Rows are points. The points of each table are mixes of a few directions, plus a little noise. Count the directions of each table, and those that both share. Where both have some left over, give the other angles between the two spaces (their principal angles), to ten degrees, smallest first.

First (7 x 3)
[[7, -3, 3],
[60, -28, 24],
[7, -3, 3],
[-14, 6, -5],
[-24, 11, -10],
[-10, 4, -4],
[-25, 12, -10]]
Second (5 x 3)
[[-1, 0, 3],
[-8, 3, 25],
[9, -4, -27],
[-13, 5, 39],
[14, -5, -41]]
Directions: first 1, second 1, shared 0; angles 90

First (6 x 6)
[[-14, -2, 10, 5, 17, -4],
[40, 6, -27, -13, -46, 13],
[5, 1, -4, -2, -7, 2],
[-37, -6, 26, 12, 43, -12],
[35, 6, -24, -12, -41, 12],
[-30, -5, 20, 10, 35, -10]]
Second (8 x 6)
[[-8, 15, 2, -9, 7, 3],
[-24, 47, 4, -33, 35, 11],
[18, 4, -12, -7, -24, 7],
[47, -33, -22, 17, -60, 0],
[20, -38, 1, -2, 35, -4],
[-31, 32, 10, 0, -4, 0],
[-18, 2, 10, 14, -1, -7],
[-3, -27, 10, 16, 11, -9]]
Directions: first 1, second 3, shared 1

First (9 x 9)
[[-25, 6, 28, 6, 12, -29, 1, 3, 11],
[19, -7, -25, 2, 6, 12, -9, -12, -1],
[15, -13, -19, -2, 3, 11, -3, -9, -3],
[11, 23, -9, 2, -14, 15, -5, 6, -4],
[21, -2, -24, -3, -7, 21, -4, -4, -6],
[-13, 14, 17, 2, -2, -10, 2, 8, 4],
[-13, 1, 17, -2, -2, -9, 6, 6, 1],
[-19, -7, 21, 0, 7, -19, 7, 3, 5],
[4, -16, -5, -7, -3, 7, 5, -1, -5]]
Second (10 x 9)
[[-3, 1, 1, 2, 10, 1, -1, 3, -1],
[12, -2, -3, -7, -28, -3, 3, -8, 4],
[13, 0, -3, -7, -30, -4, 2, -8, 4],
[-10, -14, 12, -8, -3, -3, 11, 5, -3],
[19, 11, -13, 1, -22, 0, -7, -10, 7],
[-11, -1, 4, 4, 22, 2, 0, 6, -4],
[-9, -10, 10, -4, 4, -2, 7, 5, -3],
[20, 17, -18, 5, -16, 2, -13, -11, 6],
[-11, -12, 11, -4, 4, -2, 9, 6, -4],
[-20, 9, 0, 17, 60, 9, -11, 13, -7]]
Directions: first 3, second 2, shared 1; angles 60

First (9 x 12)
[[2, -12, -5, -2, 0, 6, -13, -26, -4, -7, -7, 10],
[-1, 7, 3, 1, 0, -3, 8, 15, 3, 4, 5, -6],
[2, -8, -3, 0, 0, 3, -9, -16, -2, -4, -5, 6],
[0, 0, 0, 0, 0, 0, 1, 2, 1, 0, 0, 0],
[-6, 27, 10, 3, -1, -13, 31, 60, 8, 16, 17, -23],
[1, -6, -2, -1, 0, 3, -6, -13, -1, -4, -4, 4],
[-2, 6, 2, 0, 0, -3, 7, 14, 2, 4, 4, -5],
[2, -10, -3, -1, 0, 5, -11, -22, -3, -6, -6, 8],
[1, -7, -2, -1, 1, 3, -7, -14, -2, -3, -4, 5]]
Second (10 x 12)
[[1, -5, -1, -1, 0, 2, -5, -10, -1, -3, -3, 4],
[-2, 9, 3, 1, 0, -5, 11, 21, 3, 6, 6, -8],
[-3, 14, 5, 2, 0, -7, 17, 32, 4, 9, 9, -12],
[1, -4, -1, 0, 0, 2, -4, -8, -1, -2, -2, 3],
[-3, 12, 4, 2, 0, -6, 14, 27, 4, 7, 7, -10],
[4, -17, -6, -2, 0, 8, -19, -37, -5, -10, -10, 14],
[1, -3, -1, 0, 0, 1, -3, -7, -1, -2, -2, 2],
[5, -21, -8, -2, 0, 10, -24, -46, -6, -13, -13, 18],
[0, 1, 0, 0, 0, 0, 1, 2, 0, 1, 1, -1],
[-3, 11, 4, 1, 0, -5, 13, 25, 3, 7, 7, -10]]
Directions: first 1, second 1, shared 1

First (11 x 18)
[[-15, 27, 19, 12, 13, 17, -3, 12, -8, 11, -8, -4, 17, -16, 11, -4, -4, -5],
[4, -7, -18, 14, 8, -13, -4, -14, 22, -9, -10, -6, 27, 9, -12, 23, 17, -27],
[-6, -14, 22, -17, -1, 9, -23, 21, -21, 1, 22, -13, -30, 10, 20, -24, -16, 20],
[-5, 4, 12, -4, 0, 8, -4, 10, -11, 4, 5, -2, -9, -3, 9, -11, -8, 10],
[10, -1, -24, 9, -3, -14, 17, -21, 20, -5, -14, 10, 18, 0, -19, 21, 14, -15],
[1, -13, 10, -15, -6, 2, -10, 10, -13, -2, 15, -4, -25, 8, 9, -16, -10, 17],
[-1, -46, -1, -5, 10, -13, -51, 6, 9, -19, 24, -35, -4, 41, 10, 3, 7, -17],
[-14, 47, 8, 27, 18, 15, 15, 0, 5, 15, -28, 5, 44, -30, -1, 12, 7, -21],
[-6, 35, 10, 6, 0, 15, 24, 3, -10, 15, -15, 16, 7, -28, 1, -5, -7, 8],
[1, -4, 10, -16, -10, 5, 1, 10, -16, 3, 12, 4, -29, -1, 7, -19, -13, 24],
[32, -27, -47, -12, -29, -32, 38, -37, 23, -14, -6, 29, -14, 10, -36, 20, 13, 5]]
Second (10 x 18)
[[-1, 25, -1, 6, -2, 5, 23, -4, -1, 9, -14, 14, 9, -20, -6, 3, -1, 3],
[-11, -6, 23, -7, 6, 11, -27, 21, -17, 2, 18, -18, -16, 8, 21, -18, -12, 11],
[14, -24, -28, 1, -5, -23, 2, -20, 21, -13, -2, 1, 7, 17, -18, 19, 14, -16],
[7, 16, -16, 8, -5, -4, 30, -16, 11, 4, -18, 19, 15, -15, -16, 13, 7, -5],
[3, -23, -6, -4, 1, -9, -17, -1, 6, -11, 10, -11, -5, 20, 0, 4, 4, -4],
[-12, 3, 26, -6, 7, 15, -21, 22, -18, 5, 14, -13, -13, -1, 21, -20, -13, 12],
[3, -29, -5, -5, 2, -9, -23, 1, 5, -12, 14, -15, -8, 23, 2, 2, 3, -4],
[-21, 35, 40, -1, 8, 32, -3, 29, -32, 20, 2, 0, -10, -27, 25, -28, -22, 22],
[6, 46, -19, 18, -8, 1, 60, -24, 10, 14, -37, 39, 26, -40, -26, 17, 8, -3],
[10, -43, -14, -7, -1, -19, -27, -7, 15, -18, 15, -18, -6, 34, -3, 9, 9, -11]]
Directions: first 3, second 2, shared 2

First (9 x 24)
[[13, -3, -13, -5, 1, 0, 1, 0, 1, 0, 12, -2, 11, 5, 4, 6, -3, -8, -6, 14, 3, -6, 2, -9],
[21, -4, -22, -9, 2, -2, 1, -1, 1, -1, 25, -5, 18, 6, 6, 13, -6, -12, -12, 28, 5, -13, 3, -19],
[-12, 1, 14, 4, -3, 2, 7, 11, -5, -10, -32, 1, -17, 1, 6, -21, 13, -4, 15, -14, 3, 11, 12, 29],
[22, -5, -26, -10, 2, -1, -3, -8, 4, 3, 39, -5, 23, 4, 1, 20, -12, -7, -18, 30, 2, -16, -5, -31],
[-27, 7, 27, 12, -1, 1, -7, -3, 0, 8, -22, 6, -19, -9, -11, -10, 3, 21, 12, -37, -8, 16, -11, 15],
[-18, 7, 15, 9, 0, -2, -19, -19, 5, 22, 18, 6, -4, -14, -23, 13, -16, 32, -4, -28, -15, 7, -33, -24],
[15, -4, -12, -6, -1, 2, 12, 13, -4, -16, -11, -6, 4, 11, 16, -9, 11, -23, 2, 21, 11, -5, 23, 14],
[-41, 8, 42, 17, -4, 2, -1, 6, -5, 0, -51, 8, -36, -9, -7, -28, 13, 19, 25, -52, -7, 29, -3, 41],
[28, -8, -29, -12, 2, 0, 5, 2, 1, -7, 25, -7, 20, 9, 10, 11, -4, -19, -13, 37, 8, -18, 10, -17]]
Second (10 x 24)
[[-32, 8, 29, 15, 0, -1, -21, -18, 4, 26, 4, 8, -16, -19, -27, 6, -14, 40, 3, -47, -19, 17, -35, -13],
[21, -6, -18, -10, 1, 1, 14, 13, -3, -18, -5, -6, 9, 12, 19, -6, 10, -27, -1, 31, 13, -11, 25, 11],
[-43, 12, 43, 20, -2, 0, -15, -11, 1, 20, -22, 10, -28, -18, -23, -8, -4, 40, 14, -60, -17, 25, -29, 9],
[16, -5, -14, -7, 0, 1, 12, 12, -3, -14, -5, -4, 7, 10, 15, -5, 9, -22, 0, 24, 11, -8, 20, 10],
[-38, 10, 36, 16, -1, -1, -15, -13, 2, 19, -14, 9, -24, -18, -22, -5, -5, 37, 11, -51, -16, 21, -27, 4],
[1, 1, -1, 0, 0, 0, -2, -2, 0, 2, 5, 0, 1, 0, 0, 3, -1, 1, -2, 0, 0, -1, -2, -3],
[16, -4, -15, -7, 1, 0, 10, 9, -2, -12, -1, -4, 8, 9, 13, -2, 5, -19, -1, 23, 9, -7, 17, 5],
[19, -4, -17, -7, 0, 1, 9, 9, -2, -12, 3, -4, 10, 9, 13, -1, 6, -21, -4, 28, 9, -10, 17, 2],
[20, -5, -19, -9, 0, 1, 10, 10, -2, -12, 3, -5, 11, 10, 14, -1, 5, -22, -4, 29, 9, -11, 18, 2],
[23, -4, -26, -10, 3, -1, -3, -5, 3, 2, 34, -4, 20, 3, 2, 18, -10, -9, -16, 29, 3, -16, -2, -27]]
Directions: first 2, second 2, shared 2

First (10 x 32)
[[-19, 39, 39, -22, 1, -4, 8, -16, -10, 33, -8, 13, -8, -16, 43, -12, -28, 6, 0, 13, -22, 0, -17, -1, -3, 2, -19, 23, 7, 13, -34, -9],
[-13, 35, 8, -15, -17, -6, 6, -10, -14, -4, -6, 7, 6, -14, 22, -5, -12, 7, 1, 14, -10, 0, -9, -14, -23, -9, 9, 42, -6, -2, -31, -7],
[4, -19, -17, 14, -8, -2, -4, 11, 2, -11, -1, -7, 7, 1, -15, 2, 8, -3, 4, -4, 7, 0, 7, 2, 0, -5, 19, -6, 4, 0, 11, 6],
[18, 2, -33, 0, -7, 5, -1, -2, 1, -42, 10, 1, 4, 11, -30, 11, 19, 0, -1, -8, 15, -2, 8, -18, -19, -5, 7, 12, -24, -18, 9, -2],
[2, -34, 2, 15, 14, 2, -6, 12, 11, 14, 2, -11, -2, 9, -8, 2, 7, -5, -3, -5, 5, 2, 6, 19, 25, 9, -4, -38, 13, 3, 24, 7],
[0, -16, -20, 10, -5, -1, -6, 10, 2, -21, 4, -14, 11, 6, -12, 8, 18, 1, -6, 4, 11, 3, 8, 1, -4, -1, 20, -1, -6, -16, 12, 5],
[-16, 30, 31, -23, 13, 1, 4, -15, -3, 21, 3, 4, -7, -2, 35, -1, -10, 6, -12, 15, -12, 4, -12, 0, 1, 11, -28, 11, -6, -7, -20, -9],
[12, -11, -19, 9, -7, 1, -1, 5, 2, -15, 0, 1, 2, 2, -22, 1, 5, -3, 8, -10, 7, -3, 6, -4, -4, -6, 12, -2, -1, 4, 9, 3],
[-3, -8, 15, 3, 9, 0, 0, 2, 3, 23, -3, 1, -6, -2, 7, -5, -9, -3, 2, -3, -6, 0, -2, 11, 15, 5, -10, -17, 13, 13, 3, 2],
[15, -18, -7, 9, 6, 4, -1, 4, 7, 3, 0, 4, -7, 5, -20, -1, 1, -6, 8, -16, 4, -4, 5, 4, 11, 1, -6, -23, 5, 12, 16, 3]]
Second (8 x 32)
[[-6, 6, -1, -5, 5, -1, 2, -6, -5, -12, 4, -11, 3, 7, 10, 11, 2, 11, -12, 22, -5, 11, -2, -1, 3, -1, 3, 3, -6, -19, -9, -2],
[12, -1, -4, -3, 0, 6, -4, 4, 12, 5, 5, 16, -8, -2, -20, -9, 9, -14, 9, -33, 15, -15, 5, -5, -9, 9, -19, -3, -9, 12, 17, 0],
[-1, 8, -7, -7, 5, 0, 1, -8, -2, -19, 7, -9, 3, 10, 3, 13, 7, 9, -13, 17, -1, 9, -1, -6, -3, 0, 0, 5, -11, -23, -5, -3],
[-7, 9, 7, -10, 14, 2, 1, -7, 0, -3, 8, -8, -1, 10, 13, 9, 6, 6, -16, 16, -1, 8, -3, 2, 4, 8, -13, -1, -10, -20, -4, -4],
[-5, 1, 5, -2, 3, 0, 0, -1, 0, 3, 0, -4, 0, 1, 7, 2, -2, 3, -3, 8, -2, 2, -1, 2, 3, 1, -1, -1, 2, -3, -2, 0],
[11, -15, 12, 9, -7, 4, -7, 16, 17, 44, -8, 30, -12, -19, -19, -31, -6, -29, 29, -60, 15, -29, 5, 7, -1, 9, -18, -14, 14, 52, 26, 6],
[-8, -16, 3, 21, -20, -13, 4, 11, -13, 15, -24, -6, 9, -19, 8, -12, -25, 3, 17, 11, -19, 4, -2, 10, 9, -22, 42, 1, 38, 28, -14, 8],
[3, 8, -15, -5, 3, 1, 2, -9, -5, -31, 8, -10, 5, 12, -3, 16, 9, 11, -11, 21, 1, 11, 1, -9, -6, -4, 6, 9, -17, -27, -8, -4]]
Directions: first 4, second 3, shared 2; angles 40
